Rows are points. The points of each table are mixes of a few directions, plus a little noise. How many directions does each table use, and how many do they share? Where both have some left over, give the other angles between the two spaces (their principal angles), to ten degrees, smallest first.

First (4 x 3):
[[ 5.0  2.8 -5.3]
 [ 1.7 -0.1 -0.3]
 [-5.2 -0.1  1.3]
 [-1.5 -2.7  4.3]]
Second:
[[ 2.4 -9.2 -2.1]
 [-1.8  6.9  1.6]
 [-0.2  0.6  0.1]
 [-0.6  2.1  0.5]
 [ 0.8 -2.9 -0.7]
 [ 0.9 -3.3 -0.8]
 [-1.5  5.8  1.3]]
Directions: first 2, second 1, shared 0; angles 60

First:
[[ 1.2 -1.2 -6.3  2.7 -3.4 -6.4]
 [ 0.8 -1.0 -3.2  1.3 -1.8 -3.6]
 [-1.8  2.6  5.5 -2.3  2.9  6.7]
 [ 2.4 -5.5  1.4 -0.8  0.9 -2.7]
 [ 0.0  0.1 -0.9  0.4 -0.5 -0.7]
 [ 0.2 -1.6  6.1 -2.7  3.4  4.2]
 [-2.9  6.6 -2.5  1.3 -1.5  2.5]]
Second:
[[ 5.8  3.2 -0.4 -1.1 -4.0 -0.2]
 [-4.6  2.1  1.0  0.6  3.2 -0.8]
 [-3.6 -3.2 10.5  0.4  0.6  2.0]
 [ 5.0  0.3 -2.8  1.0  1.2  0.5]
 [-2.2 -0.6 -5.1 -0.5 -0.1 -1.2]
 [-3.7 -4.3 -2.7 -0.2  0.0 -0.2]
 [ 4.7  7.8  0.1 -1.9 -4.6 -1.4]
 [-0.9 -3.5 -0.5  3.0  7.1  1.3]
 [-0.5 -1.8  0.0 -1.3 -3.4  0.0]]
Directions: first 2, second 4, shared 0; angles 30, 50

First, 10 rows:
[[-2.5 -3.1 -1.6  0.0  1.2  0.7 -2.6  0.1]
 [ 3.1  3.6 -2.9 -0.4 -2.2  1.7  4.8 -0.2]
 [-3.0 -2.5 -7.6 -3.3 -0.6  2.5  2.0  4.5]
 [ 0.0  0.1 -2.7  0.8  0.0  1.3  0.1 -0.9]
 [ 2.8  2.6  0.6  1.9 -0.7  0.5  1.0 -3.0]
 [ 0.5 -0.2 -5.6 -6.5 -3.4  2.4  7.0  5.9]
 [ 0.8  1.9  8.1  4.3  2.2 -3.8 -4.1 -3.5]
 [-0.9 -5.7  8.3  0.8  2.2 -1.6 -7.5 -4.1]
 [-1.5  2.1  4.2  3.2  2.3 -3.9 -2.6  0.4]
 [ 0.7  1.1 -0.9 -0.9 -0.9  0.3  2.0  1.0]]
Second:
[[-4.1  3.1 -3.8  4.9  3.9 -3.1  0.2  3.1]
 [-0.2  1.4  5.7 -4.1 -2.8 -1.7 -1.7  3.2]
 [ 6.3  2.9  4.9 -0.7 -4.0  2.0  0.2 -5.5]
 [-0.9 -8.3 -1.0 -5.3 -0.7  2.9 -0.6  0.5]
 [ 4.4  0.5 -2.3  1.6 -0.3  2.4  4.3 -4.5]
 [-0.4  4.4  0.7  2.8  0.6 -2.0 -0.3  0.5]
 [-1.8 -5.9 -8.9  1.9  4.1  2.3  3.6 -0.8]
 [-1.6  2.0  2.0 -0.8 -0.3 -2.2 -0.8  3.3]
 [-1.9  0.0  2.6 -0.2 -0.4 -0.7 -4.8  0.4]]
Directions: first 4, second 4, shared 3; angles 40

First (11 x 11):
[[ 0.1 -1.4  2.7 -2.0 -0.6 -1.8  0.0  0.3 -0.5  1.1  2.2]
 [ 7.4 -1.6 -6.5  4.7  4.7 -1.9 -0.9  2.1 -1.3 -2.6  0.0]
 [-0.2  4.2  0.8  0.0 -5.9 -0.7  1.1 -0.7  1.2  0.0  0.0]
 [ 4.3  3.2 -5.0  4.0 -0.9  0.0  0.8  0.6  0.0 -2.3 -0.9]
 [-4.2 -1.2  2.0 -1.3 -1.9 -1.2 -3.1 -0.9  2.9  1.0 -3.7]
 [ 2.7  3.5  2.9 -2.4  0.3  4.3  8.3  0.1 -5.9  0.7  9.7]
 [-1.7  4.2 -0.5  0.9 -6.1 -0.5 -0.7 -1.0  2.9 -0.4 -3.3]
 [-1.8 -5.8 -2.2  1.1  5.9 -0.8 -5.1  0.3  1.8 -0.4 -5.1]
 [-0.6 -6.0  0.4 -0.7  4.4 -2.7 -4.1  0.9  0.7  0.6 -1.6]
 [-3.4 -2.3  5.9 -5.2  4.8  5.1  4.7 -0.6 -4.7  2.4  6.6]
 [-2.7  3.2 -0.3  0.8 -4.7  0.4 -1.0 -1.2  2.9 -0.2 -3.9]]
Second (8 x 11):
[[-3.0 -2.0 -7.3 -9.1 -1.3 -1.0  0.4  1.5 -1.0  2.5 -1.7]
 [-2.8  1.4  1.7  1.8 -1.0 -0.9  0.2 -0.4  2.0  0.3  0.7]
 [ 1.2 -4.0 -2.0 -7.0  1.4 -1.5 -2.5  2.4 -2.2  1.6 -2.0]
 [12.7 -3.4 -2.3  9.6  0.6  2.0  3.1 -7.6 -2.1 -5.0  4.1]
 [-1.5  3.2  1.6  1.3  3.0  2.3 -0.1  3.3 -0.7 -0.3 -0.9]
 [-4.4 -1.2  0.6 -1.3  1.5 -3.3 -1.7  2.3  1.9  1.7  0.2]
 [-4.4  3.6  2.2  1.0 -0.5  0.6  0.3  1.5  1.5  0.5 -0.4]
 [ 2.1  2.3  5.5  3.7 -3.6  1.6  0.2 -3.0  0.6 -1.4  0.1]]
Directions: first 4, second 5, shared 2; angles 60, 80

First, 8 rows:
[[ 3.9  3.4 -1.3 -2.0  0.5 -0.4 -0.8  0.8 -4.0  2.0  2.8  0.2]
 [ 4.6  0.2 -3.4 -0.8 -3.2  1.4 -4.5 -0.6  0.6  4.6  3.6 -2.0]
 [ 1.6  4.5 -7.3 -1.7 -4.3  5.5 -1.4  1.8 -3.1  2.1  6.4 -3.4]
 [-4.3 -3.5  5.3  4.8  0.0 -2.3 -0.9  0.2  2.1 -5.1 -8.2  1.4]
 [ 1.4  3.4  2.5 -2.2  2.4 -2.1  3.8  1.6 -5.7 -0.4  1.0  2.2]
 [-2.0 -3.9  5.4  0.3  0.9 -2.6  3.6 -1.2  2.6 -0.2 -2.2  1.9]
 [-1.6  0.2 -2.5 -0.3 -3.0  3.2  1.2  0.5  0.5  0.5  2.7 -1.7]
 [-3.5 -4.3  1.4  1.9  6.5 -2.8 -1.1 -3.2  7.0 -3.7 -6.1  1.4]]
Second (10 x 12):
[[-0.3 -2.1  1.8  2.0 -2.8 -0.2 -1.6  0.1  1.2  0.1 -1.9 -0.3]
 [-1.1  1.2 -3.0 -2.6 -0.3  2.7  3.6  0.0  0.1  1.2  4.6 -1.0]
 [-0.9  5.4 -7.1 -6.8  4.4  3.9  7.4 -0.1 -2.0  1.5  9.4 -0.9]
 [-0.4 -4.4  3.9  4.2 -5.3 -0.8 -3.4  0.2  2.5  0.1 -4.2 -0.4]
 [-0.4  2.4 -3.1 -3.0  2.1  1.6  3.2 -0.1 -0.9  0.6  4.0 -0.3]
 [-0.9  3.5 -5.0 -4.8  2.5  3.0  5.3  0.0 -1.2  1.2  6.7 -0.8]
 [-0.7 -1.4  0.4  0.6 -2.6  1.0  0.2  0.1  1.2  0.7  0.4 -0.7]
 [ 1.8 -0.2  2.8  2.2  2.5 -3.7 -4.0 -0.1 -1.0 -1.9 -5.2  1.7]
 [ 0.1 -5.2  5.6  5.7 -5.5 -2.2 -5.5  0.1  2.5 -0.6 -6.8  0.1]
 [ 2.8  0.7  3.5  2.3  5.0 -5.4 -5.3 -0.2 -2.1 -2.8 -7.0  2.6]]
Directions: first 5, second 2, shared 2

First:
[[  0.3  -0.2   0.6  -0.2   0.2  -0.4   0.2  -0.3  -0.1   0.0   0.0   0.1
    0.4   0.2   0.1  -0.7   0.6  -0.1]
 [  0.4  -0.4   0.8  -0.2   0.3  -0.5   0.2  -0.3  -0.2   0.0   0.0   0.1
    0.6   0.4   0.2  -1.0   0.8  -0.2]
 [ -4.3   4.3  -9.1   2.6  -3.2   5.6  -2.1   4.1   1.9  -0.4  -0.2  -0.5
   -6.2  -3.9  -1.9  10.9  -8.6   1.7]
 [ -1.5   1.5  -3.0   0.9  -1.0   1.9  -0.7   1.4   0.7  -0.1  -0.1  -0.2
   -2.1  -1.3  -0.6   3.6  -2.9   0.6]
 [ -2.9   2.8  -6.0   1.7  -2.1   3.7  -1.4   2.7   1.2  -0.2  -0.1  -0.3
   -4.0  -2.6  -1.3   7.2  -5.7   1.1]
 [ -0.1   0.1  -0.2   0.1  -0.1   0.1   0.0   0.1   0.0   0.0   0.0   0.1
   -0.2  -0.1   0.0   0.3  -0.2   0.1]
 [ -1.6   1.7  -3.6   1.0  -1.3   2.2  -0.9   1.6   0.8  -0.1  -0.1  -0.2
   -2.4  -1.5  -0.7   4.2  -3.4   0.6]
 [ -1.4   1.4  -3.0   0.9  -1.0   1.8  -0.7   1.4   0.6  -0.1   0.0  -0.2
   -2.0  -1.3  -0.6   3.6  -2.8   0.5]
 [  4.4  -4.4   9.3  -2.7   3.2  -5.7   2.2  -4.1  -2.0   0.3   0.2   0.5
    6.3   4.0   1.9 -11.1   8.8  -1.7]
 [  5.3  -5.3  11.3  -3.3   3.9  -6.9   2.6  -5.1  -2.4   0.4   0.2   0.6
    7.6   4.9   2.3 -13.4  10.7  -2.1]
 [  1.4  -1.4   2.9  -0.8   1.0  -1.8   0.7  -1.3  -0.6   0.1   0.1   0.2
    2.0   1.3   0.6  -3.5   2.7  -0.6]]
Second, 11 rows:
[[-4.4  1.8  3.1 -2.8 -4.5 -1.7  1.0 -0.2  1.0 -4.5  1.0  1.2 -6.1 -6.8
   2.5  6.2 -8.5  3.2]
 [ 5.4 -1.5  4.6 -3.0 -0.8 -6.0  2.4 -3.4 -4.5 -0.1  0.0  2.4  0.6 -0.5
  -4.0 -5.3  3.5  0.3]
 [-2.1 -0.6 -2.2  4.4  2.1  6.1 -0.7  4.1  3.9  6.3  2.4 -0.2  6.6  4.5
   1.8 -4.3  3.0 -4.6]
 [ 0.2 -2.3  4.7 -3.8  3.2 -1.4 -8.8 -7.7 -0.8  3.2  2.7  5.1  2.2  6.2
  10.1  0.4  0.2 -3.1]
 [ 2.7  0.8 -4.4  0.3  0.3  0.3 -2.4 -1.1 -2.4  1.3 -0.9  0.9 -1.5  1.2
  -3.0  2.4  0.2  0.1]
 [-0.8 -1.0  1.3  0.9  2.3 -1.3  5.0  1.9  1.7 -6.9 -4.5 -7.5  0.1 -1.0
   0.1 -1.9  3.9  3.4]
 [ 0.6 -0.9 -0.2 -0.6  2.9 -0.8 -1.8 -2.1 -0.3 -2.5 -2.3 -2.4 -0.1  2.4
   2.4  0.8  2.2  1.0]
 [ 1.1  2.3 -3.6  0.9 -4.2  0.5  2.3  2.6 -1.7  1.6  1.0  2.1 -2.9 -4.2
  -7.1  1.9 -3.5  0.6]
 [-1.7  1.8 -3.9  2.1 -1.6  3.0  0.5  3.2  1.3  1.0  0.4 -0.3 -1.3 -1.7
  -2.2  2.7 -2.7  0.0]
 [-2.4  0.4 -5.1  4.3  2.2  6.3 -1.6  3.9  3.5  3.6  0.5 -1.9  3.5  3.5
   1.3  0.0  1.4 -2.6]
 [ 1.6 -0.8  5.7 -2.7 -2.0 -5.0  4.1 -1.4 -1.8 -3.0 -0.1  0.5 -1.1 -3.5
  -1.9 -3.0  0.4  1.8]]
Directions: first 1, second 5, shared 1

First (10 x 20):
[[ 2.0 -5.4  1.3 -4.9  3.3  8.6  5.1  0.5  0.4  1.5 -2.3  8.3  3.7  3.1
  -0.2  2.7 -1.7 -0.1 -4.7  3.8]
 [-1.1  2.0 -2.6  3.3  0.1  0.3 -1.5  0.6  0.6  1.5 -0.2 -1.6  0.5 -1.1
   0.2  1.1  0.7  1.9  2.2  0.2]
 [ 2.0 -2.6  6.1 -6.2 -1.8 -4.6  1.6 -2.0 -1.7 -4.6  1.4  0.5 -2.7  1.5
  -0.3 -4.1 -1.3 -4.5 -3.4 -1.8]
 [ 3.4 -8.0 -1.1 -9.2  2.3  5.3  1.2 -0.8  2.3  1.4  2.0  5.4  2.0  1.0
  -0.6  0.2 -3.1  1.0 -4.8  4.1]
 [-1.8  5.1  1.3  3.9 -3.4 -8.9 -3.5 -0.8 -1.4 -2.9  1.5 -7.1 -3.9 -2.0
   0.2 -3.2  1.6 -1.5  3.4 -4.3]
 [-1.1  2.0 -2.6  3.0 -0.2 -0.7 -2.0  0.4  0.7  1.2  0.4 -2.4  0.0 -1.3
   0.1  0.5  0.8  1.6  2.2 -0.3]
 [-0.8  0.2 -7.5  3.1  1.8  4.0 -3.0  1.4  2.9  4.9  0.9 -0.9  2.3 -2.2
   0.0  3.1  0.2  5.3  2.6  2.6]
 [-2.7  6.0  7.7  7.6 -0.4  1.4  6.8  1.5 -5.0 -2.8 -7.1  3.0  0.6  3.9
   0.8  2.0  2.9 -4.5  0.3 -3.1]
 [-0.1 -0.6 -6.1  0.9  1.1  2.1 -3.2  0.6  2.6  3.6  1.6 -1.3  1.3 -2.3
  -0.1  1.6 -0.3  4.1  1.9  2.1]
 [ 0.2  1.4  3.6 -1.3 -2.9 -7.7 -1.6 -1.6 -1.3 -3.9  1.9 -4.1 -3.7 -0.5
  -0.1 -4.2  0.1 -3.0  0.2 -3.3]]
Second:
[[ 5.7 -2.4  1.8  0.8 -2.1  5.2  3.6  0.8  1.5  1.9  4.0  2.8  1.9  3.5
   0.2 -1.6  4.1  1.4  2.4  2.7]
 [ 8.0 -2.3  1.6 -4.6  3.7  4.5  2.4 -3.5 -1.6 -1.3  4.2  2.7  2.6  2.6
   2.6 -0.2  0.6 -3.3  1.4 -1.3]
 [-6.4 -3.3 -4.9  5.1 -2.4 -3.4 -0.1  7.2 -3.2  4.5  3.1 -3.8 -1.0 -2.9
  -3.1 -5.0  3.6  0.7  5.6 10.6]
 [ 3.2  4.9  0.2  1.4  3.3  2.6  1.4 -2.7  3.3  3.8  1.5  4.1  4.2  3.1
  -0.6 -2.5  1.3  6.1 -2.9 -0.7]
 [-4.2 -0.4 -2.4  4.9 -2.9 -1.4  0.3  4.7  0.3  4.0  1.1 -1.3 -0.3 -0.9
  -2.6 -3.2  3.0  3.3  2.2  6.2]
 [-2.0  2.0  2.0  3.7 -5.6  0.5  0.2  1.7  4.6  0.8 -3.3  0.7 -1.3  1.1
  -1.4  1.5  1.0  4.5 -2.2 -1.1]
 [-2.6 -0.2 -1.3 -3.3  3.3 -3.7 -2.7 -1.7 -3.4 -3.4 -2.1 -2.7 -1.7 -3.1
   1.1  1.8 -4.0 -4.7 -0.6 -2.7]
 [-1.1  5.8  2.5 -1.0  0.4 -1.1 -2.1 -4.2  4.0 -2.7 -6.2  1.3 -0.7  0.3
   0.6  4.2 -4.2  2.4 -6.6 -8.5]
 [-1.9 -0.3 -0.8 -4.3  3.6 -3.5 -2.8 -2.4 -3.6 -4.3 -2.3 -2.6 -1.7 -3.0
   1.6  2.5 -4.6 -5.6 -0.9 -3.8]
 [ 1.2 -3.8  1.3 -2.7 -1.4  0.3  0.0  0.1 -2.0 -3.5 -0.2 -1.4 -2.0 -0.7
   1.6  2.3 -0.8 -5.0  1.8 -1.2]]
Directions: first 3, second 4, shared 0; angles 50, 60, 70
